Each row of a before or after table is a point. The points were changed in one or more steps. Then noise was added and the rows were shuffled. The steps act on columns, c1 being the first. What was done? A step turns or swaps two columns, mirrors them in a line or flattens them onto one, adds a multiple of one to another, or multiplies or shifts one. Angles are multiples of 10 degrees, from the lower column toward the higher: turns from -170 to 170, lines from 10 to 170 but not 90. Use the fewest steps. Two steps may share a column if one is a turn and the other turns, adds or multiplies; they go together, in the order done. Otherwise the lowest column goes first.

Before (10 x 2):
[[-64   4]
 [-38  -4]
 [-51  15]
 [  3  -4]
 [-51   0]
 [ 60 -50]
 [-17  15]
 [-59  42]
 [-23 -12]
 [ 28  -1]]
After:
[[ -2 -20]
 [  7 -73]
 [-18  23]
 [ 33 -40]
 [ -2  77]
 [  2   4]
 [ 20 -48]
 [ 29 -28]
 [ 38 -51]
 [ 21  -9]]
Steps: turn c1 and c2 by 130 degrees

Before, 9 rows:
[[ -5 -16  19  46]
 [ 48  22 -41 -27]
 [ 26 -35  -2  40]
 [ -2  -6  32  40]
 [ 52  34  -4   7]
 [-22 -13  14  27]
 [  2 -23  33  38]
 [ 41  23  20 -47]
 [-33 -33  13 -22]]
After, 9 rows:
[[-51 -51 -13 -24]
 [ 31  53   5   4]
 [-20 -10  73  38]
 [-23 -26  61  47]
 [ 30  34 -70 -28]
 [ 19  36 -26 -52]
 [-42 -23  41  27]
 [ 12 -53  38  40]
 [-18 -38  71  38]]
Steps: shift c1 by -20; multiply c2 by 1.6; add 1 times c4 to c3

Before (12 x 6):
[[ 13   2 -25 -19 -32   1]
 [ 22  27   8  10 -56   9]
 [ 41  17 -36  26 -36  31]
 [-12  28   4  16  -8  35]
 [ 24  -6 -23  -4  -7  12]
 [-22 -18  33  -4 -48 -21]
 [ 19 -31  28  23   8 -16]
 [ 42  14 -17 -15   1 -10]
 [-19 -55  26  -2   9 -22]
 [-27  27  29 -42   6 -40]
 [-34  13   2  28 -36  -1]
 [-20 -13   0 -27  21  32]]
After, 12 rows:
[[ 31  50   4  14  13  31]
 [  3  71   5  25 -13   0]
 [ 21 -50   2 -26   7  34]
 [ 53  52 -26 -24 -21   1]
 [ 81  18 -19 -16  12 -10]
 [ 20  52  28  -2 -43 -21]
 [ 66   0 -21  -2 -12  10]
 [ 11  26  32 -39  25 -43]
 [ 19 -82  24  -3 -37 -24]
 [ 67 118   5   7 -15   8]
 [ 59 -52  30  24 -21 -15]
 [ 79  77 -37  28  -9  28]]
Steps: shift c1 by 40; turn c2 and c5 by 50 degrees; multiply c2 by 2

Before (9 x 9):
[[-15   8  12  21  71   0   3  21  42]
 [ 40  14 -95 -63 -13 -16 -42  -6 -60]
 [  6   3  47 -11  38  -1   3 -38  44]
 [ 61  -9 -50 -22  19  51   7  31 -83]
 [ 42 -37 -83 -38  24   8 -54 -25 -62]
 [-18 -27  26  11  -5  -3 -28   7 -23]
 [-55 -26 -42  -8 -34  14 -15 -51 -30]
 [ -3 -40 -10 -30  15 -10   3   5  41]
 [-20 -13 -15  -2 -24  44 -48 -13  11]]
After:
[[ -5  24 -16  -8  12  88 -13 -47  -6]
 [-10  41 -29 -25   9  28 -49 -14  41]
 [  1  23  32   7 -15  -6  10 -28  12]
 [-13  21 -23 -28 -37 -17   6   2 -32]
 [ -5  12 -57 -21 -45  16 -27 -53  86]
 [  7 -50   0  14 -51   0  21   1 -44]
 [  1  -4 -17   2 -18 104  28   3  98]
 [ -3 -29  32 -11 -27  -3 -37   3 -57]
 [-19  -1 -68 -39  18 -33  -6 -44  85]]
Steps: flatten c1 and c4 onto the line at 70 degrees; turn c2 and c5 by 140 degrees; mirror c3 and c9 in the line at 170 degrees; multiply c6 by 2; swap c7 and c8

Before (9 x 12):
[[-36 -10  31  19 -20 -37 -33  30 -19  -2  22  72]
 [ -4  41  -5  -6 -16 -56 -38   0   9 -16  60  66]
 [-62  27 -35  53  25  45 -21 -18  26  71  19 -43]
 [  9  37  36 -19 -18 -44 -41  15 -63  45  32  43]
 [-21  20 -27  11   3  -5   2   2 -46  -8  34  47]
 [-35  57 -20  28   1  54   3  16  38  25 -17 -14]
 [-41  51  -9  64  68  15 -20  -6   7  38 -28   1]
 [-81  61  -4  75  45  14  21  18  15  21  -2 -65]
 [ 40  21  -6  40 -30 -28 -41  36 -29  19  54  54]]
After, 9 rows:
[[ 59 -40  12 -67   4  56 -20 -21 -11  53  36 -58]
 [ 54 -16   2   3  36 -40 -34   0  44 -36 -33  48]
 [ 12 -41   6 -31  41  66   6  14  -6  16  39 -16]
 [ 17  -8 -27  35  39 -76 -39  17 -22  -8 -33   1]
 [ 15  11  -8 -40  37 -40 -36  29   0 -14 -71  21]
 [ -2 -84 -16 -60  -5  18 -17  -7  -3  15  50 -24]
 [ 53 -74 -22 -71  22  26  15  17   2  44  65 -48]
 [ 38  19 -32  -7  10 -42 -36  29   6 -36  20  41]
 [ 41 -15  28 -13  16 -30  -2   6 -30 -31  -7  27]]
Steps: turn c1 and c11 by -130 degrees; turn c2 and c5 by 130 degrees; turn c3 and c4 by 160 degrees; turn c6 and c9 by -40 degrees; flatten c10 and c12 onto the line at 130 degrees
